Each row is a point. A path goes straight from each point to the next, and from the last back to the first. The post is the endless flat space through its rows: a point in 2 columns, a line in 3, a plane in 4, and so on, so that a path can go around it. How many times does the path go around the post? Going back the other way cancels.

Post:
[[-26  -6  19]
 [ 29 -24  -1]]
Path:
[[ 60 -42 -42]
 [ -3  18 -20]
 [  5  24  16]
 [ 22 -11  17]
 [  7 -44  29]
 [-35 -40  20]
 [ 16 -25 -16]
 [ 11  21 -27]
 [ 31   0   7]
 [  1  -5  40]
 [ 13 -44  30]
 [ -3 -39   6]
 [-25 -13 -10]
 [ 16   7 -26]
 [ 19  22  29]
 [ 50   3 -24]
 [-10  -4 -25]
 [  0 -55 -15]
 [-28 -35  29]
 [ 19 -35  17]
 [ -5 -44  12]]
Times around: 2

Post:
[[-13  19  50   2  29 -11  16  -1 -16]
 [ 28 -20   5   3 -19   0 -36 -19   0]
 [  8  -5  14  -6   1  15   9 -14 -27]
 [ -2   1 -23  20  -9  -7   1  11  -5]
 [-15 -39  10 -14  32 -26  13 -31  29]
 [-15  18  13   8 -32  23  22  21 -21]
 [-23  34  13   7   2  28  -6  31 -18]
 [-18  55   6  60  23   7  20 -18   8]]
Path:
[[-16  30  -3 -29  -3  13 -17   6 -23]
 [  4  35   5 -27  -2  18 -21  26 -14]
 [ 36 -27 -16  11 -15  -7  44 -18  10]
 [ -8 -28  -2  11  20  -8  -1  27  -6]
 [ -7  -8  15   4  24   0   1  13 -25]
 [ 11  21 -21  37  29 -13  31  41 -23]
 [ 16  38  -1   8  26   6 -14 -14  18]
 [  6 -30   4 -39  -6 -35  15 -17  -8]
 [-28  -4 -12  20  13 -49   0   2   4]
 [ -9  33 -36   7 -12   6  23  -1 -57]
 [-30  16   2  10  20   8   5 -12   8]
 [ -6 -24  -4 -24   3 -33   0 -33  12]
 [ 21  -4  -2 -10  -9 -15  47 -36   6]
 [ -7 -19  -8  20  19 -32  48 -14  26]
 [ 10 -13  17  30 -24   2  20  20 -37]
 [-16   5   1   4  11  12   6   1 -28]
 [-18  35  29   8 -29 -13 -17  34 -21]
 [  6  46  28   3  10   5   1 -23   6]
 [-11  18  39 -21  -1 -15 -35   6  12]]
Times around: 1

Post, 13 rows:
[[-10 -21  19  -1  22  43 -26  14 -13 -11  -6 -48 -35 -50]
 [ 13 -22  20 -36 -15 -31  32 -31 -41  19  22  13  50  -5]
 [-20   5 -21   3   1   7   2  18 -10   3  25  10  -9  16]
 [-10 -19   8   5  32  12 -20   5  15 -10  21  -6 -36 -60]
 [ 15  -1  -3  -5 -10 -50  -7  22   7  17   3   3  20  -3]
 [ 20   1  11   3  22 -23  -2  20  -2  -4   2  31  -5  22]
 [-13 -12   0 -12  30   8 -41 -22  20  15  -1 -26 -23  -9]
 [-38  -9  -3  27  44  31 -21  -8  12 -19 -24 -23   2 -42]
 [-13   2  16  -8 -13 -20  17  19  36  -3  10  11  -4  31]
 [ 31 -32  18  26 -26 -26  27 -15 -23  41  30  21  42  13]
 [-11 -11  -3  17 -10 -27 -15   2   7 -19   2   3 -26  12]
 [ 12  17  39  -5 -36 -25   6 -18 -26  20  15  31  25 -11]
 [ 27  -3   6  -5 -23 -22  35 -17 -26  43   4   7  -1  -9]]
Path:
[[ 37  -1 -42   4   3  -4 -22  20 -29  17   9 -28 -49 -23]
 [-28   3  11   8 -15  11   7 -17  34  14  -3  12  -6  23]
 [-29 -31   5  27  -4 -14  -4  -1   5  15 -20  -3  37  -1]
 [ -9   3   0 -20  18 -25 -10  15  -1  16   5  -1  36   1]
 [ -5 -25  16 -45  17 -42   8  24  -7 -29  49  -9  -6  21]
 [ 35  -3  28  13 -17 -22 -17  -4  10   6 -11 -14   9 -13]
 [ 39 -34 -22 -17  21  34  -8   9 -29  15   7 -24 -36   4]
 [-38 -58 -15  -8  -7  -5 -24 -15   3 -15   0 -16  10  10]
 [-29 -13  27  -4 -22 -19  -1 -25  35  35   8  -4   1  20]
 [-33  -1 -29  11   5 -11   4  15 -39 -15  19 -19   3   2]
 [-28   7 -13  28 -23 -27  17  31  29  32 -17 -16   1  23]
 [  1 -37 -13  28  16   9 -22  15 -15  47   3   3  27  -7]
 [-11  -8  14 -21 -24  -7 -16  10  23 -27 -29  -4  24  32]
 [ -7 -17 -18  -7   0   0  16  19  12  -9   9 -25  21  25]
 [ -8   7 -29  24 -12 -27   6  25  13   3  39   0   5  -2]
 [-18  17  25  26 -12  -9  25  15 -16  -4  21   7  -6 -28]
 [-29  -4  14 -23   2 -56 -13  20  11 -37 -35  -5   4 -27]
 [  9 -22  -3 -21 -16 -15  18 -14 -10  41  -6 -14   8 -26]
 [ 21   3  -5  36  -7  44   6  -2 -17  34  -6  12  -4 -13]]
Times around: 0

Post, 17 rows:
[[ -5   1   3  -9  17 -25   0 -13   2 -24   5 -10  20  16   3   7  10  -8]
 [ -5  12   5   3  13   3   6  -9 -18  -8   3 -34 -19   8 -20  10 -19   0]
 [ 10  -8  17  -2  18  -5  11  -3 -26  25   5 -26 -11 -14   4   0  -8   7]
 [  3  21  13 -27  12   5   8  30   6  19   7 -24  -4   3 -19   5   8 -31]
 [  8   2  12  -8  -7 -16  32  21  -8  19  17   4  -9   0 -16 -11  -5 -11]
 [ 14  -1   3   6 -17 -11  20  17  -5  -1   0 -13   2   2   6  -5 -10 -16]
 [ 10   6  28  52  -9 -13 -23 -17   9   1  -3 -12 -33   5  11   3  -5  33]
 [ -2 -18 -32   5   2 -60  30 -11  15  31 -13  44  16  22  12  16 -25  -5]
 [ -4  11   9   2  26   8  12   7  -5 -10 -11   9  -1   9  10  17   6   2]
 [ -7 -10   9   5 -19  -6   3 -22  -5 -12  11 -18  -2  20  10   0  30   0]
 [ 20 -19 -14  -9  -3  19  18 -12  19 -22  -1  -5  -8 -15   0  -8  15  -2]
 [ -7 -23  19 -10   5 -10   6 -12  -3  -3   0 -11   0  23  29 -12  -6  15]
 [ 25  -1  -5   2  -7   0   3   8 -14  18  11  -3  -6   6  20 -36   3  13]
 [ 10   1  10 -15   2  10   2  -4  12  -2 -18   6  15  11 -18  -1  11  -5]
 [  1  -5  13   9  -5  -1 -24  10 -18 -17   7  -6 -15   8  10   9  -3  -1]
 [  9   4   9  -4  -1   4   4 -13   1  11   3  18   9  -6  20 -15  -9  -6]
 [  7   7   8 -22  -6  -1  -4  -3  -6   5  11  -1   7  -8  11  -1   0  19]]
Path:
[[  3   8 -10 -16  13   0  30   5 -23   1  -2  -4   8  10  17  29  36  -9]
 [  3  -5  24   8  17  -2 -27   6   6 -30 -27 -26 -16  12  36  16  -9  11]
 [ 13  -7   1  11  -4 -37  21   3 -13  15  -8  13  -1 -23  -9   9 -18  12]
 [-14 -14   6   6  24 -28  42  17 -12  25   1 -27 -14   4   5  -3 -13  32]
 [-14  15  -4 -16  -3   0   5 -23  11  25  -7 -22  28  40  -9   6  -8 -23]
 [ 24  -2 -20   5  25  -5  16 -17  35 -13  -8 -16   3  36 -31  -5  12  13]
 [ 17  13   4  10 -18  11 -43 -36   6  11 -22  17  16  18  -4 -12 -17 -16]
 [ 10  -5  28   5  -3 -37 -16   6  -8   7 -15 -25   6   4  -5  22   1 -29]
 [ 13 -15  16  10   7   7 -19 -30   2   4 -10   1  -8  14   9  -9 -10   8]
 [ 20   8   3  14 -30  -3  36 -13  24  -5   9 -14  20 -20 -18   7  -9 -38]
 [-27   3  -6   5   3  18   7  -3  -1 -28  11  -9   2  10  10  15 -21 -15]
 [-16 -30   8 -23  15   4  10  17  -3  14  -4 -13 -26  -2  16  -8   4   6]
 [ 20  17  -9  10 -16  -3 -29  -7   7 -14   2  -6 -21  -5   5 -21  10  -3]
 [ 17  20   0  -5 -24   1 -13   6  -9  21   3 -20 -37  15 -34  13   5   3]
 [ 23   7  17   6   7 -14  13   3  -5 -26  -2 -42   9  27  -4   0 -39  16]
 [ 15   9 -10   8   2  -7  36   7  21 -14   9 -21  11  -2 -12   7  28 -14]
 [ 25  -6 -24  12  37 -16  22  12  11 -27  14 -20 -11 -32 -15   2  -6   5]
 [ -4 -18   0  17 -11 -19  18  -8  12 -29  14  -3 -27  -5   7  -1 -18  -9]
 [ -8   2   0  11 -23 -29  13 -33  16  -8 -11 -11  -6  15  14  -4  -1 -20]]
Times around: 1

Post:
[[  1 -14  -8  -2 -11  16 -13  23  15   6   5   4   2   6 -15  -5   3  18]
 [ -7  -9  22 -22  -3 -12 -22  28   6   8   8   1 -33 -10  -1  -2 -20  -3]
 [  0   6  -1 -20   7  13  46  13  -7   4  -6   8  -3  -1   7  10  -5   6]
 [-17   5   4 -18 -10  13  19  -6  -9 -17   5  23 -12  -2   6  -3  -6   5]
 [ -6 -37   4 -14  10   7  11  39 -13   2  12  -8  -5  -3 -41   9  -8  -8]
 [  9  -3   5 -17 -24   1 -25  25   9   5  20   8  -1   2   7 -10 -11 -16]
 [  1  17   4 -22  -1   8 -13  -8  -6  -2 -16  12   5 -12   3  12 -15  -5]
 [ 15 -13 -13  10  -2   5   0 -10   6   3  -6   3  -9 -16  11  -1  -3  -8]
 [-13   4  14 -23 -15  32  12  -7   1 -13 -12 -10  -2   9   0  -1  -8   1]
 [ -2   9 -16  -9 -10 -16 -29   8  -3  15  -9  -1  23   2   6  -3  10 -18]
 [ -3   1  -4  -4   1  18  -8  -1  -2   4   6   7 -28 -10 -10  -7   6   0]
 [-16  23  16 -12 -13  -7   2   1  25  -7  -9  14 -17  -6  -7   9   0   4]
 [ -6  12   2  25  -7 -15  41   5 -31   7 -13  -2 -15  10  -8   3   0   6]
 [ -5  10  26 -16  -9   4 -13 -10  -5  -6  -4   9  -6  -5  17  16  10  -8]
 [-13  11   8   6   0  28   9  17  -5 -13  -9  -4  10  15   6  -7 -10  -4]
 [ -2  24  10 -13  22   0 -46 -40   3  26  17  -2   7 -49   0  19  -9  -9]
 [-12  13  20   1 -18  -8 -26  -7  28  33  -9  20  -7   1  21  20  -9 -22]]
Path:
[[  1  34 -16 -23  16  -8   4 -18 -38  18   4  13  11 -29  -5  -7 -10  -5]
 [ -2  13 -10   2 -30  -9 -44  -8 -57  21  40   4  36 -12  16  -8   9 -30]
 [-23  -1  26 -17  -1   1  -1   6  22  19  29  -3 -29 -18   2  15  -7 -22]
 [-21   5  30 -28 -21  -8  52  29  -8  -8 -20   5 -50  11  11 -10 -12  24]
 [ -1 -11   2   0  10  14  -9  -5 -12  12 -13  -9  10  -4 -10 -17 -21   3]
 [  1 -14 -14  -4   1  22 -12 -21   6 -11  20  12 -29 -11 -29  -8 -12 -24]
 [-30  12  -8 -21  -8   8 -11   5  -1 -28  33  30 -21  -1 -18 -10  12   3]
 [  1  17   2 -16   2 -11   3  -2   5 -17  -3  22 -20 -14   5   1  14  10]
 [ 20  -7   6 -11   1   2 -18   3  19   9 -44   3   2 -22  12   4 -13 -18]
 [-23  -9  -9  27 -21  32  -5 -10  12   5   1  32  -4   6   6 -11 -18 -18]
 [  0  19 -10  -6  27  13   1  21  11  10 -14  -3 -17 -12   6   9  -4   3]
 [-12   9  -6 -35 -22  -7  -5   4 -15 -14  20  11  -7   0 -11   1  21   4]
 [-30  11  11 -16  -5  -1  -3  12   6  15   0   3  13  -6  -1   9 -18 -11]
 [-22  17  32 -26 -12   9  -2 -18  38  11 -24  12 -53 -11  14   2 -13   0]
 [ 12 -20  12 -22   3  -1  -6 -20 -12  -6 -25  -6 -11 -15  -4  21  17   2]
 [  0  17  24 -12   5  -8  36  33  20  12 -20   3 -19  -5 -26  20  -4  25]
 [ -7  12   8 -13 -13  15   1   3  -8  12   4  13  13  -8   5   4   7   8]
 [ -3  30 -13 -14 -16  12   2  -4  46   3  16  13   5 -17   5  11 -22  -3]
 [  6   9   6 -41   6   8  22   5   1 -25 -10  -5 -23 -12 -14   8 -15 -30]
 [-39  -7  20 -32   1  14   1  -4 -12  15  14  10  25   6 -12   4  -1 -36]
 [-18  13   2 -16 -19  13 -20  34 -22  15  11  11 -21   3 -32 -27   8  -1]
 [ -9  12 -17 -29 -33  24  22   1 -26  -1  26  19  26  13   8   1  29  -3]
 [-33  11  16 -25  -1 -11  -4   5  21  -6  15   7 -60 -15 -27   2 -13   1]
 [ -1  10  23 -41 -19  22  -8 -30  33  13  15  -4 -11  -4  20  -9   1  27]]
Times around: 2

Post:
[[ 10 -26 -15   8  16   3 -16   6   8  -4  13 -17  26   8   0   9   5  -3]
 [  7  11   3 -14  -2  -5 -15  -1  10 -25  19 -14 -14  10  17  22  21  13]
 [ -9 -19  13 -16  -4  35   0   9   6  10  11  18  -2 -10  -8 -27   9 -17]
 [ -2   2  -7  12   0   1  35  13 -17 -17 -17 -13  30   2   9  16   6 -12]
 [ -9   2   4   3   7   1  29  10 -15   2  10 -20   4  -1  -4   3 -12 -12]
 [ 26 -25   0 -11   1 -16   8  24  -2  10   3   6 -23  14  -6 -27   9  10]
 [ 10   0  -8  -6  23  19  -7   6 -21 -20  26  -4 -24   3 -11   1 -14  -5]
 [ -2  37   9 -18 -21   4 -16 -25   6 -14 -11   0  15   2  34 -11  11   0]
 [ 12  -4   7   2 -25  20  10   5 -16  -2   4 -21  -4  -6   5   8  -2   0]
 [  7  -5  12  -3   6  20 -13  10   6  14  -3  11 -24 -10 -15 -17   2 -14]
 [  1  10   4   0   5  -9  18   6 -19  10  15   2  -8 -24 -23   4  20   5]
 [ -6  12   1  -9   0  15   4 -11  -4  14  14   7  -5 -17   3  23   1  15]
 [  4  -1   2 -11  -5  19  13   2  -4   2   8 -15  10  27   1  12  15  -8]
 [ -4   4 -10  24 -15   0   7  14 -12  -2  34  -2   6  18 -10 -20 -32   1]
 [  6  15 -12 -12   6   0   2  21  -6   1  26  12  11  -6   4  -4   2 -18]
 [ 11 -11   3   3  27  -4 -10   7  -8 -14  28   6  16  11  -5  11 -11 -20]
 [ 22 -19  -5  23 -23  -2  11  -8   4  -4  -7 -11 -10  27  26 -30  20 -14]]
Path (24 x 18):
[[ 14  17   5  -7   0  23  -5   0   0  -8  11 -60   0  18 -20 -14  -4  -5]
 [-10 -11   9  15  14  15  18 -28  -5  17 -15   9  17  -4  30 -10  -7 -12]
 [ 11   5  12 -13  20  29   1  -6 -15  -5  -9   6 -22 -12   3  -7 -11   9]
 [  8  -4 -13   5   0   9  28  14   5 -17  -8 -40  23   6  -3  13  12  -2]
 [ 12  -9  26  -3 -13   5   5   8 -14  -3  19  -2  31  13 -14 -23  13 -12]
 [ 10  14 -21  -2   6   4 -14  -7  -9 -14  39  22   1  14  13   9  25  13]
 [  8 -12   2   5   4  13  20  26   5   9 -11  10 -10 -12   7 -25   9 -29]
 [  5  30   3 -20  15  20 -25 -26  -1  -7   2   9  14  12   9  -7 -21  -5]
 [-19   8  14 -13  -3  12  -2 -11  13  -5   3 -18 -21  18   8 -23  17  12]
 [ -9  -9  12   0 -10  25  -3 -24  -5  25  35   9  -8  -1  -6 -18  27 -10]
 [-10  36 -17 -19 -36   8  -8  29  10 -17 -13  16   0  -7  11   3  16  18]
 [ 18  -9  -6  -4  -9  30 -10  20   3  16   9  41  -3  -8   4 -17 -10 -26]
 [  6 -15 -10  -3  12 -10  16   5  -3 -17  -6  -7  -9   4   0 -41   7   9]
 [-18   1 -17  12   6  11   8   5  20 -12  27  20  30  -2  21   9  19   3]
 [ 12 -11  -8 -29 -10  31   4  21   4 -17  17 -13   8  32  10  15   1   5]
 [ 13 -10  -7 -10   5  -5  -9  -1  -1  -8  28  -4  35 -17 -12  12  29  26]
 [ 15 -17   2  -1  18  -3 -16  22   1 -44   5  -7  18   6  24  -2   7  -4]
 [  1   6  19 -15  13 -14  11  -6 -15  14   4   1   3  12  15 -10  -6 -14]
 [  9 -14 -11  -1 -14  -6   5  24 -11   6  36   7   7  24  -6 -18  16 -19]
 [ 11 -18 -18 -24  -4 -15  31  14 -26  -6  22 -16  -6  18 -10 -20  -1   3]
 [ -1 -32  19 -36  26  23  30   9 -22 -11 -21  -2   1   2 -11  12  -8 -17]
 [  5  -9 -11   5  15 -18  14  -6  -7 -19   5 -31   8  14  21  12  27 -14]
 [-17   0 -16  14  12  -3  -3 -16   6  -2 -15   5  29  17 -10  24  11   4]
 [ 17  -5  22 -27 -27  13  17  15   0  -1   0   1  -3 -17   9 -29 -19 -25]]
Times around: 2

Post (17 x 18):
[[ 10  31  18   4 -18  -9  -4   7  28   5  -9   7   5 -12  27   6  -7  10]
 [ -1  -4 -12  -9 -24  16 -12   9  19  -5 -13 -25   7 -18  26  16  -9   3]
 [ -3  -9  22  -7  10  -2   3 -15   4  11  -7  18 -19  -9  -2   9   8  27]
 [ 11  -5 -22   1  -2  -6  18  13 -19 -13 -21  -3  -7  -8   3   5   0 -11]
 [ 21  -5   3 -12  13 -11 -17   9  15   5   8  -5 -10  -2 -11   3   4  13]
 [ -1   6   4  10  -6   3 -26 -17  21  -6   0   5 -16  16  -7  10 -11 -22]
 [ 23  -7 -14  -2  -8   2   2   4   3  13 -17   9   5  -8   2  -8  23   9]
 [ 16  16   6  14 -16   3  26 -28   8  -3   1  13  -6  14 -12  14  -1 -12]
 [ -8  12  -7 -10  24  -1  15   1 -16  -8   4 -15 -14  32  -6  -4  -3  -7]
 [ -5  29   1  13  21  -7  18  -6   5  -2  -8   3 -27   7  -1  14  -3  11]
 [ 21  11 -26  -6 -10  -7  13  -4   1  23 -15  13   4 -32 -19  16   9 -14]
 [ -6   2  14  -2   1 -15  26 -10  16  12  15 -14  -1 -10  10  -6 -11   6]
 [  6   1   0 -13   7  15   0   5  17 -22  -1   3   4   7  -6  -6   3  10]
 [ 14  -9   0 -18  -4  10 -12  -2   7  -3  -6 -16   7 -15  -4  -5 -17  31]
 [ -5  -1  -6   5   7   1   1   6   2 -13  -6   5   9  -3   5  12  18  11]
 [ -5   9   9   5 -11  12  41   4  -5  11   1 -26  -1   9 -15  -8 -13  -3]
 [-11   0  -8  -9  -2 -11   3   0  -4   6  33 -12 -15 -21  -7  -3 -11  -7]]
Path:
[[ -5   7 -22 -24 -18   5  -6   1  -6   9  -6 -21   7 -18   9  16   4  10]
 [ 21   9  -6  12 -25 -17  26  19  33  27  22  -2   2 -29  -9 -15   3 -21]
 [ 20 -43  -1 -19  13   6   9   7 -10 -25  47   4   2   7  -1 -26   4   2]
 [ -2  25  17   8  -9 -16   5  11 -12 -21  -5   1 -12   1  44 -15 -17   4]
 [  4  13 -16   9  -7  -5  -3  -6   1   5 -28 -25  -9  -5  -6  19 -13  -7]
 [ 17  41 -10  13  -9   2  23  -6 -19  -1  10  25  -3  22 -60  15   4 -20]
 [  2   0   8  15  18   3 -12  12  11   8   1   5   6   7 -10  30  12  18]
 [ 18  -3 -10  -6   3   0  19 -15 -20  -4   0  -9  -6 -20   4   9  -9   4]
 [ -6  17  10 -18  16   5 -11  21  24  -7  11  -3  23   3  19   6   4   3]
 [ 17 -22  19 -13   5  -5 -16  -4   7  32  12 -11 -11 -11 -25   2   4   9]
 [-11 -33  -2  10   6  -3  20 -25  -9 -19 -21  -7  -4  -4 -25  -1  -6   6]
 [ -2   1   1  -4 -12   8   4 -11   1  -6  -7  31 -17  -3  -1 -13   6  -1]
 [  6  29 -10  -9   1 -15  -6 -16  11   6  -3   6 -22   1  14  12  -8  -2]
 [ 17  -6  13 -16  19  -9  21   1   8  10  -1  17  -7 -11 -28   1  -5  37]
 [ 22 -11   0   0  -3  -2  -6   2 -18 -21  11   9  -9 -10  -3   7  -4   9]
 [  7  -7  -6  -1  12 -18  -2 -11  18  -9  19 -22 -39   4   8   3  -4 -10]
 [ 12   7 -11  -4 -18  -2   4  21 -18 -14   3   3 -17 -12 -24 -32   4  -5]
 [ 19   6   0  21  -8  -3  35 -14  37  -2 -40  24  -1  -2   8  14   0  15]
 [ 16  31   3   5 -31  25   0  31  37 -21  26  15  45 -28   9  16  -3  11]
 [  2  10   1  12   9 -11  32   8  -9 -26   8  11   0  -5 -12 -13  -2  -7]
 [  1  29  -1 -15  10  -2  11   5   0 -23 -11 -17 -22   6  -4 -13 -12  13]
 [-14  21 -15  19   9  -5   1 -26  30  -6 -29 -14 -23   0 -23  18 -15 -13]
 [ -8   1  -3 -14 -21  13 -10  -7  -4  19  25 -17 -14 -21 -19  -4  -3 -28]]
Times around: 4

Post, 17 rows:
[[  9  -4  -3  -9  10 -12   4 -10   2  -5   9 -18  21 -22  -5  -5   7  -6]
 [ -9   5   9  26  -8  42 -17   3 -10  -8  -3  10 -10   2  -2  21 -22  -1]
 [  8 -16   5  38 -27  11  -9 -14  16   3 -28   7 -33   5   7  31 -18 -19]
 [  5  -9  15  36 -17   6 -21  15  12  16 -24   5   4   6  -2   6 -38  16]
 [-19  -3 -10   8  28 -13  38   8 -22  -7   9  16 -17   4  -1  -5  -7  -7]
 [  8  -2 -13   4  -3 -11  15  17 -18  14  29   7 -19   8 -15 -15   4  -8]
 [ -9 -11 -32 -25   8 -19   7   7  27   2   0  -9 -11  -7   7 -23  -1   6]
 [  0  -2   5 -24  -5 -20   4  -5  15   6  17  23 -14 -27  -5  -7  -4   4]
 [-19   6  -5 -22  14 -31   3  21 -25  -8   5 -14  -8   8 -18 -23   3 -24]
 [  2   2 -13  10  25 -20  20  16 -42  -6  -1  -2 -24 -25 -28 -29  19 -10]
 [ 13  18 -27  -6   7 -23  14 -12   5  -4  -2 -17  -8 -13   2 -25 -17  10]
 [  1   5   7 -16  -1  -6  26   1  12  -7  -6 -14 -24  -9  -3   5  16  27]
 [-13  -8  14  46 -32  12 -23 -18  23  -3  15  -2 -13  -2  10  14 -25  27]
 [ -9   4   0  36 -24  15 -18  -6   8 -18 -15  26  -3  17   0  13  -3   7]
 [  1 -15 -18   2 -14 -17  18   3 -39  -8 -12   5  -1 -12  -8  -5 -19  -1]
 [ -9   5  -8  -1 -15   2  21 -12  15   6   6  -6   8 -16  11 -28  -4  -2]
 [-19   3 -29 -11   0 -26  23  -8   2  12   1 -15  -5 -16 -22  -1  12   2]]
Path (27 x 18):
[[ 13 -19  -2  38   8  11   3  13 -28  19  24 -12  11  -6 -18 -17  22  17]
 [ -8  -5   3 -34 -31 -12 -13 -37  -4 -23  20   7   2   4 -24  30  13 -16]
 [  5 -19  13   8  -3  15   3  19  30 -11  11  25 -55  12   1  17  19  16]
 [  1  14  -6  26   0  -7  -9   6   2 -37 -22  -1   0  -7  -7   8  20   8]
 [-23  -8   8  21  11 -26 -12  23  -1   3 -10 -36   5   1  11 -22   7  31]
 [-23 -20  46 -26  -3   6  10 -31   5  -6   1  40 -38 -12  15  47  -7 -29]
 [-14   3  -2 -25  11   1 -23  -8  12 -20  31  -7   2  14 -30   8   3  17]
 [-10  18 -32   0  -6 -38  47 -38  25   0   9   3  -8 -13  -2   7  -8  -5]
 [  1 -30 -29  37 -35 -28 -14   4  -3  -5 -12  -9  12 -19  -2 -29 -16 -19]
 [-13   1 -22 -11  19  14  16  11  -7 -10  -6   8   2  -7  -6 -22 -27  -8]
 [ -5 -34   9   2 -28 -37  -8  -7  21  -1 -47 -12 -21   0  -9 -19  -3  19]
 [ -9 -15  14 -30   5   0  -5 -24 -11  10  39  20  -9  -7  18  22  -4 -40]
 [ 21 -16 -22   4  -8 -43  18  -1  20  18   6 -10   1  -5  30 -20 -31   0]
 [ 20  -3  -5 -17 -49 -19   3   4  14   0 -23  47 -32  -1 -18  29   4  20]
 [-10  -8   1  17 -43  26  38 -14 -30 -13  17   4   5   2  -4 -20 -15   4]
 [-33  23  10  -3  16  25   7 -33 -24 -20  24  25 -27  -6  -1   1  24 -25]
 [ 17  -7 -28   7 -32 -25  -7   7  -7  30 -60 -12 -24 -30  -5 -15 -20  -6]
 [ -2  -6 -46  13   8 -20  39 -13  -2  -7  -1  -4 -21 -46   7  -2  14 -19]
 [ -7   0   1 -51  28  -8  35  27  12   7 -14 -38 -30  -9 -24   6  29 -33]
 [-28 -14 -13   7 -29   1  23  -8  -5  -6 -19 -23 -23  11 -14  -8   1   3]
 [ -7 -13 -16  -1   3   2  -5 -29   2  -6   2  -7   5 -12  13  -8  -4  -8]
 [  8  -2 -10  26  -3  13 -12   0 -16   2  24   0  -8 -25   0 -27  17 -23]
 [  0 -10   9  41 -10 -22  -5  26  12   6   2   2 -16  18  -3  32 -24  21]
 [-10 -13 -24   6  38 -31 -11  -4   9 -12 -11 -33 -16 -17 -28  -4  10 -20]
 [ 16   3  44   2 -30  -6 -38 -15 -24  -7  22  22   7 -18 -34  31 -34 -19]
 [ 13   0   9   4 -39  17  -7  12  17 -11 -13  20   2 -23  -2 -15 -10  19]
 [-22  30  30  18  25  41  -1  18 -21 -12   1  16  -2 -22  11   4  -3  -2]]
Times around: 1
